Each row is a point. Two turns around zero, p and q, are shown by what they do to some points. Where does a point land after both, in the order given? Backwards means that the second turn is done in reverse. Each puzzle has new turns, and all numbers are rounded.
(in the rows, 128 means zero)

Turn p:
[157 164] => [107 169]
[145 132] => [131 145]
[ 60 110] => [117  59]
[115 145] => [107 123]
[164  88] => [179 145]
Turn q:
[152 186] => [113 189]
[154 134] => [146 148]
[122 103] => [138 104]
[84 90] => [115  71]
Where do these land?
p, then q: [104 187] => [75 92]
p, then q: [127  93] => [162 134]
p, then q: [153 103] => [147 158]

Turn p:
[125 150 164] => [142 153 159]
[164  93 120] => [155 118  86]
[127  81  87] => [122  80  89]
[127 125 132] => [132 126 130]
[ 99 173 160] => [116 156 182]
[127 147 105] => [100 137 120]
Turn q:
[157 134 113] => [132 110 101]
[ 72  85 134] => [ 90 139 187]
[135 126 150] => [148 124 139]
[148 167 115] => [142 139  86]
Where do these land?
p, then q: [145 113 135] => [127 112 111]
p, then q backwards: [144 147 138] => [111 147 134]
p, then q: [139 122 104] => [102 129 122]
q, then p: [155 135 118] => [122 113 103]
p, then q: [ 31 129 129] => [146 129 223]
p, then q: [154 122 144] => [137 118 100]

Turn p:
[223 174 124 155 138 117] => [168 180  93  99 126  52]
[127 120 153 158 147 117] => [153 105 144 135 141 108]
[ 78 152 152 103  95 187] => [ 95 168 164 160 162 180]
[206 102  89 162 154 125] => [187 124  62  90 120 101]
[113 132 148 163  83  97] => [136 125 142 187 102 108]
[ 76 132 106 133 130 112] => [ 88  94 123 153 134 134]
[118  91 114  61 139 136] => [105 117 136  80 106 181]
[ 84 120 137  88 139 133] => [ 92 111 160 117 133 161]
Turn q:
[205 196 166 142 104 127] => [139 181 179 154  53  97]
[169  97 179 181 141 157] => [118 120 210 147 120 171]
[131  99  87 129 185 106] => [181 122 120 133 184 143]
[103 142  87 159  87  85] => [110 110 108 161 152  63]
[ 95  80 103  86 161 133] => [150 100  88  90 165 163]
[107  99  99 119 105 135] => [122  85  99 128 134 127]
[ 87 180 134 101 140 137] => [103 179  84 113 125 129]
[149 127 112 144 139 145] => [145 126 134 156 125 144]
[106 132 185  90  89 127] => [ 84 130 130  70  93 117]
Where do these land?
p, then q backwards: [173 120 110  78 126  74] => [140 148 166  68  80 131]
p, then q: [137 146  82 125 189 131] => [168 121  79  98 164 132]
q, then p: [ 55 110 149 138 115 106] => [ 80  72 147 107 144 148]
p, then q: [157  89 138 130 135 117] => [152 105 140 119  92 123]
p, then q backwards: [144 158 189 116 137 219] => [129 138 162 153 230  94]
p, then q: [121 178 127 173  76 122] => [109 153 149 182 165  87]
q, then p backwards: [ 59 147 113  98 123 150] => [130 147  51 116 134 145]
p, then q: [138  95 110 126  94 106] => [117  91 124 153 100 113]
p, then q backwards: [167 108 134 168 156 126] => [148 112  91  98 137  91]

Turn p:
[119 115  76 137 142 155 120 225 125] => [121  73  97 155 179 150  99 196 141]
[111 140 135 133 132  89 154  99 103] => [123 141 122 100 109 105 169 127 104]
[134 156 130 112 110 139 153 106 143] => [143 143 131 114 106 142 147 118 160]
[190 126 135 111 116 103 126 115 127] => [175 131 117 107 124 102 106  94 132]
[130 135 150 144 119 210 118 111 114] => [148 134 172 166 133 191 138 113 124]
[129 106 145 144 114 143 124 120 145] => [122 115 154 148 120 126 123 108 134]
[125 156 145 138 144 145 123 136 138] => [131 153 129 155 140 135 140 134 140]
[139 108 144 133 136 120 135 117 140] => [124 125 143 125 136 107 128 106 131]
[116 111 142  88 121 110 126 146 126] => [124 134 146 101 124 109 100 155 130]
[109 113  74 128 161  93 113 128 126] => [ 83 116  79 105 145 123 118 131 106]
[107 143 133 141 112 100 117 106 121] => [116 142 118 132  91 115 141 127 108]
Turn q:
[123  90 163 103 164 146  92 164 150] => [ 79 112 138  92 148 165 114 157 161]
[130 108 119 146 164 125 138 140 153] => [134 110 126 121 147 120 112 124 171]
[169 171 143 149  93 106 153 115 107] => [175 153 150 172 115 120 114 139  91]
[133 168 101 139 105 162 148 117 113] => [170 156 107 141 123 142 155 106 111]
[127 126 101 167 107 137 122  91 100] => [144 106 102 160 137 122 140  96  93]
[127 120 125 104 132 120 101 164 142] => [112 115 128 105 113 137 137 164 145]
[111 111 159  90 169 129 105 128 143] => [ 83 131 134  80 138 136 102 137 138]
[106 109 116 124 159 123 130 143 105] => [113 121 120 109 161 105 145 134 138]
[114 105 134 133 113 132 152 134 129] => [113 131 145 146 132 124 145 113 143]
[150 120  97 129 110 120 153  93 120] => [160 111 145 133 117 110 138  93 109]
[117 182 150 124  94 107 114 120 147] => [124 165 112 147  77 127 105 146 109]
Where do these land?
p, then q: [140 123 127 150 140 145 162  95 112] => [137 144 160 120 149 123 123  87 123]
p, then q: [174 125  95 151 125 100 140 101  94] => [158  95 158 104 134 106 149  97  94]
p, then q: [ 77 141 113 116 143 126 120 146 153] => [108 150  90 130 117 124 150 140 164]
p, then q backwards: [143  94 116 117 111 110 161 125 122] => [142 102  95 106 149 112 121 117 135]
q, then p: [123 157 151 111 136 126 134 144 143] => [139 151 114 145 117 135 119 151 148]
q, then p: [115 145 136 108 104 128 109 114 145] => [135 122 130 129  91 152 127 145 122]
p, then q backwards: [107 139 162  97 163 129  84 155 149] => [112 156 195 139 150 111 146 142 123]
q, then p: [108 141 139 146 114 126 127 168 155] => [115 111 111 163 117 129 134 141 163]
q, then p: [137 104 132 152 117 124 132 103  76] => [125 123 136 123 156 113 159 116  78]
q, then p backwards: [114 150 128  94 132 164 100 168 138] => [ 94 169  95  95 133 137 147 119 119]
p, then q: [171  89 109 165 123 130 140  88 122] => [121  96 156 120 144 115 116  71  94]

Turn p:
[138 146  73 114 111 101 152 162 157 124 100 118] => [121 167  95 100 158 151 143 165 165 135 115 132]
[ 88 129 129 130 128  83 140 152 102 143 117  90] => [ 75 136 131 107 136 132 147 151 111 116 131  82]
[160  87 167 196 164 112 122 162 180 141 181 103] => [165  92 195 189 186 149 146 154 135 120 166 101]
[172  93 164 126 128 114 150  66 102 152 109 131] => [181  96 122 117  96  92 170 135  85 104 120 127]
[114 108 165  89 160 155 162 147  90 114 103 133] => [105  98 147  66 131 112 131  91 117  97 140 151]
[109 133  98 162 142 140 169 172 145 173 123 185] => [108 171 168 128 152 118 183 119 155 176 140 163]
[ 89 138  99  86 108 140 121  68 184 125 133 142] => [119 100  72 151  91 126 128 110 182 162  89 132]
[103 162 173 131 144 159 144 130 138 125 105 138] => [121 136 153 119 111 137 139  68 150 104 126 125]
[111 149 116 189 140 130 150 154  93 106 129 134] => [ 96 177 137 148 147 133 141 114 104 111 172 141]
[138  91 140 161 168 168  52 155 178 149  94 117] => [152 103 184 162 185 177 116 103 110 142  64 138]
[189 107 134  87  68 150  56 149 104 153 105  80] => [171 118 147  84  99 178  64 184  82 134  77 127]
[159 173 124 161 158  95  86 126 128 116 179 148] => [162 165 128 177 158  98  87 120 125 143 157  90]
[119 151 107  93 101 109 105 100 112 105 134 154] => [119 145  86 129  99  93  90 134 136 135 111 128]
[ 95 166  82  77 118 143 144 119  74 121 121  83] => [ 81 139  64  70 100 152 108 116 107 146 145 115]
[135  87 148 118  81 123 167  59 134  73 188 164] => [143  76  92 174  68  74 125 156 156  97 169 170]
Turn q:
[147 172 157 159 172 143  71  97 121  83  87 117] => [152 112 166 126 170 116  48  95 128 142  84 107]
[ 76 160 171 141 106 132 157  98 142 168 174 108] => [143 154 152 167 125 169 127 121 143 148 210 141]
[146 125  95 159  94  97 164 136  83 112  67 112] => [127  99 119 137 104 153 163  93 136  84  86  68]
[149  72 148 112 151 143 107 105  96 170 112 141] => [149 106 161 100 128 110 161 108  81 130 115 174]
[ 80 153 144 144 110 168 121 164 175 164 119 121] => [125 104 126 119 124 189  97 176 123 155 172 128]
[161 101 117 158 147 137 148  99 163  85  94 169] => [113 115 142  92 153 131 132 117 191 119  71 149]
[148 148 109  94 152  99 172 175 109 138  79  92] => [133 118 134 107 109 106 169 149 116 133 119  37]
[146 160 114 164 121 170 139  97 145 127 172 154] => [174 163 111 135 136 155 106 134 175 129 122 165]
[132 139 107 104  77 120 116 167 166 168 173  92] => [129 122  70 139  66 119 121 159 126 149 183 131]
[138 142 153 138 143  73 149 138 113 153 165 127] => [128 157 155 179  97 112 155 131 129 156 129 120]
[ 76  71  91 100 139 143 124 161 146 144 162  95] => [107  95  79 135 160 109 165 173 102 131 178 149]
[121  73 126 112 175 100 103 113 116  74 107 127] => [ 83 104 141 125 181  72 138 105 115 117  96 132]
[113 164  71  97 104  78  73  81 131  79 159 189] => [ 76 206  54 132 144 116  90  67 126 143  98 144]
[149 111 169 107  79 171 138 112 109 162  87  86] => [166  87 160  86  87 140 128 103 109  88 173 126]
[137 129 148 130 150 146 140 178 105  92 162 189] => [114 178 150 140 136 123 121 190 120  95  86 148]
Where do these land?
p, then q: [160 165 115 139 155 106 126 153  96 160 150  64] => [199 134 120 147 134  81 123 152  96 123 164 107]
p, then q backwards: [114 136 178 140 170 158 146 169 177  85 171 165] => [115 114 185 161 123 130 154  55 152  83 140  88]
p, then q: [ 96 122 133 140  91 142 126  64 130 193 105 144] => [133 109 135 117  77 193 168  95 140  93 142 108]
q, then p: [ 94 161 104 139  84 150 139 110 116 131  74 160] => [133 100  92 111 103 173 100  77 119 142 128 162]
q, then p backwards: [126 128  70 103 113 150 145  69 149 149  90 158] => [138 165  97  86 163 161 175 131 136 137  80 107]
q, then p: [133  99 165 125 104 123 160 186 187 107 159 151] => [ 69 142 179 144 129 135 110 150 199 122 122 138]
p, then q backwards: [175 141 139 133 146 118  74 135 115 122 113  56] => [103 182 116 138 130 179 107 148  78 122  86 120]
q, then p backwards: [ 63 119 112 110 108 140 161  72 120 143  79 110] => [119 149 135 140 197 158 180 146 127 128 121  71]
q, then p: [148  96  95 152 172 100  90 169 110 124 125 123] => [102 150 136 110 163 121 179 155  84 111  98 137]
q, then p backwards: [195  98 136 144 160 133 129 162  80  99 146 120] => [153  86 172 133 108  80 102 100 138 125  97 172]
p, then q: [147 140 141  84 151 115  94 156  88 143 132 112] => [133 121 133 121 124  76 113 110  70 138 147 115]
q, then p: [100 125 160 127 102 145 125 158 166  80 225 137] => [ 91 182 166 196 165 114  81 125 174 148 142 126]
p, then q: [111 136 116 128 108  85 148  61 129 130  93 163] => [103 128  94 133 107 157 162 101 166 123 110  71]

Turn p:
[ 95 156 137 110 113 138 124 101 145 100 133 106 131 139] => [100 115 130 109 111  88 148 117 143 103 119 122 131 110]
[124 157 138 145 148 123  95 156 130 131 151 108 117 143] => [112 146 145 109 152 140 115 117 122  89 144 149 112 118]
[117 146 130 128 122 108 113 130 152 135 126 158 119 171] => [145 137 121 120 120 125 156 132 155 109 153 161 107 129]
[145 101 174 150 100 110  87 160 123 121 129 125 100 132] => [129 128 150 125 122 129  95  95 111 138 129 176  84 158]
[115 129  88 111 152 159 165 116 148  75 132 142 122 131] => [138  87 130 165 120 121 151 149 141  84 109  94 151 117]
[107 130 145 156 127 108  83 176 136 150  94 124 109 120] => [ 99 127 137 126 148 150 115 132 119 144 142 199 101 118]
[149 136 147 144  96 129 160 144 144 157 128 117 118 101] => [125 149 134 145 124 144 143  97 105 166 121 118 103 106]
[116  76 172 141 126  92 162 138 107 177 127 104 124 111] => [129 148 151 140 160  98 120 128  89 201 155 125 114 147]
[142 128 145 148 129 102 113 122 111 145  77 102 106 139] => [106 123 115 103 153 135 118 144 133 160 125 139  78 145]
[135 120  72  98 138 151 120  94 166 109 145 129 157 124] => [159  97 113 125 108 123 113 132 162 105 124  98 170  86]
[135 142 115  77 151 140 135  98 127 125 140 141 105 119] => [146 103  96 110 113 124 145 140 100 101 135  98 142 124]
[164 127 105 132 170 145 154  96 127  95 143 157 188 121] => [179 138 125 131 143 136 128 144 154 109  76  88 181 133]
[134 117 136 116  88  89 150 172  89 145 128 100 133 125] => [106 178 137 150 104 115  97 145 101 161 142 123  98 136]
[123 119 125 168 104 147 110 145 111 157 131 114 103 154] => [ 97 130 145 132 133 159 118 101 146 139 166 134 108 149]
[122 132 128  85 146 173 139 109 122 122 114 151 160 128] => [137 111 135 104 100 134 156 156 127 125 110 109 177 132]
[126 133  91 137 137 135 138  89 110 104 150 170 157  92] => [144 132  84 153 134 127 129 120 141 113 100 111 191 140]
Turn q:
[158 115 139 145  92 136 127  97 126 101 123 116 144 130] => [170 118  96 148 135 125 123 116 144 104 136 130 132 151]
[159 139 148 112 139 122 156 160 156 127 151 108  90 132] => [146 131 156  92 154 131 146 127 153 138  81 148 125 117]
[100 141 100 148 124  91 112 110 161 149  88 183 174 165] => [ 65 142  81 164  74  98 125 142 142 136 123 109 167 132]
[106 131  87 152 140 113 118  99 147  97 117 184 152 125] => [ 83 139  98 185 109 139 149 138 154 140 158 124 136 131]
[136 148 111 108 114 127 129 109  83 100 135 135 131 147] => [126 150  99 138 144 136 134 110  98 110 143 166 126 133]
[125 132 176 104 140 116 150 165 120 132 120 105 132 105] => [144 130 154  72 117 124 157 118 120 110 120 109 116 116]
[ 85 144 109 136 134 111 107  71 152 138 127 135 146 156] => [ 68 134 115 158 114 122  94  99 144 129 137 120 146 154]
[ 82 135  83 116 106 141 115 109 166 119  89 150 146 136] => [ 63 101  81 149 109 123 113 147 144 122 136 124 106 136]
[157 145 141 133 166 156 132 157 119 134 135  85 131 106] => [153 133 150  93 169 159 127 136 119 121 120  95 136 107]
[120 154  99 131  96 132 112  91 139 156 127 179 149 118] => [105 136  80 144  92 130  90 129 146 152 158 145 139 114]
[125 112 183 114 146 143 121 159 129 124 160 120 109 110] => [151  99 188  97 129 137 145 119 131 121 134 136 133 112]
[141 130 151 141 126 120 103 180 109 127 137  88  85 112] => [162 142 185 105 155 108 122 160 122 102 124 133 117 113]
[135 113 164 132 150 165 141 167 117 144 127 122 102 153] => [150 102 169 113 123 151 133 144  96 122  87 131 141 119]
[126 118 114 152 109 126 167  98  93 125 130 117 108 107] => [161 157 123 144 122 147 119 121 118 142 135 131  88 162]
[138  95 130 119 129 131 141 174 120 140 170  97 137 130] => [154 108 153  90 158 112 145 141 106 157 129 127 139 146]
[156  97 114 106 137 119 117 101 111 134 113 125 113 115] => [147 125 120 157 142 109 124 100 112 141 127 120 103 104]
Where do these land?
q, then p backwards: [109 111 149 151 100 123 147 143 147 147 146 158 138 125] => [122  99 133  96 102 143 121 120 121 130 105 152 148 152]
q, then p backwards: [148 106 148  98 101 116 120 144 133 125 148 130 146 114] => [110 115 145 109 133 119 114  92 163 139 135 138 124 138]
p, then q: [141 168 108  54 130 119 112 132 132 143 127 105 138 120] => [133 131 110  87 154 109 135 148 118 121 175 151  82 110]
p, then q backwards: [106 130 154 152  97 132 132 115 148 100 105 150 134 113] => [136 108 134 105 128 104 148 118 157 115 134 153 106 162]
q, then p: [129 129 124 156 120  99 138 115 138 112 126  84 130 150] => [130 131 137 109 146 119 138 154 163 102 123 129  94 122]
p, then q: [103 128 134  46 187 115 144 115 133 137 140 140 133 130] => [161 153 118  83 159  99 195 134  95 140 149 133 131 126]
q, then p: [145 115 146  88 132 146 127 133 128 150 139  89 147 156] => [145 110 116  98 128 108 100 171 126 147 124 113 146 149]
q, then p: [116 146 118 153 108 109 128 148 138 131 104 138 141 144] => [108 150 134 150 108 125 125 145 144 115 128 149 115 107]
p, then q backwards: [111 114 144 150  97 143  99 144  76 143 113 144 138 137] => [ 81 148 117 145 119 121 152 108 134 133 174 141 129 152]
p, then q: [127 182 119 155 128 139 136 128 145 144 112 122 145 121] => [104 125 119 109 119 172 127 131 145 133 128 106  94 121]
p, then q backwards: [142 106 141 125 197 122 137 150 133 113 141 149 117 112] => [157 105 131 146 129 163 115 153  89 112 134  95 113 151]
p, then q: [128 145  94 110 108 147 149 117 137  69 147 145 127 123] => [147 130  97 150 136 114 141 153 156  97 134 110 106 171]
p, then q: [143 131 129 131 177 139 135 145 148 141 145  80  54 136] => [156 116 200 146 169 156 144  99 102 126 142 135  97 129]
p, then q: [106 102 116 155 123 131 139 131 137 132 120 103 132 110] => [124 127 158 134 109 124 112 126 135 142 139  93 139 132]
p, then q backwards: [119 122 146 155  98 143 142  78  31 129 148 139 108 113] => [ 85 118 100 141 133  96 166  80 131 132 139  93 192 177]
p, then q: [193 126  83 146  99 129 120 120 142 114  84 152 118 134] => [140  86 107 159 147 132  84 176 150 137  93 128 104 112]
q, then p: [112 113 121 151 172 123  71 117 129 148 133 146 131 139] => [102 158 152 119 166 105 111  97 131 148 120 154 153 129]
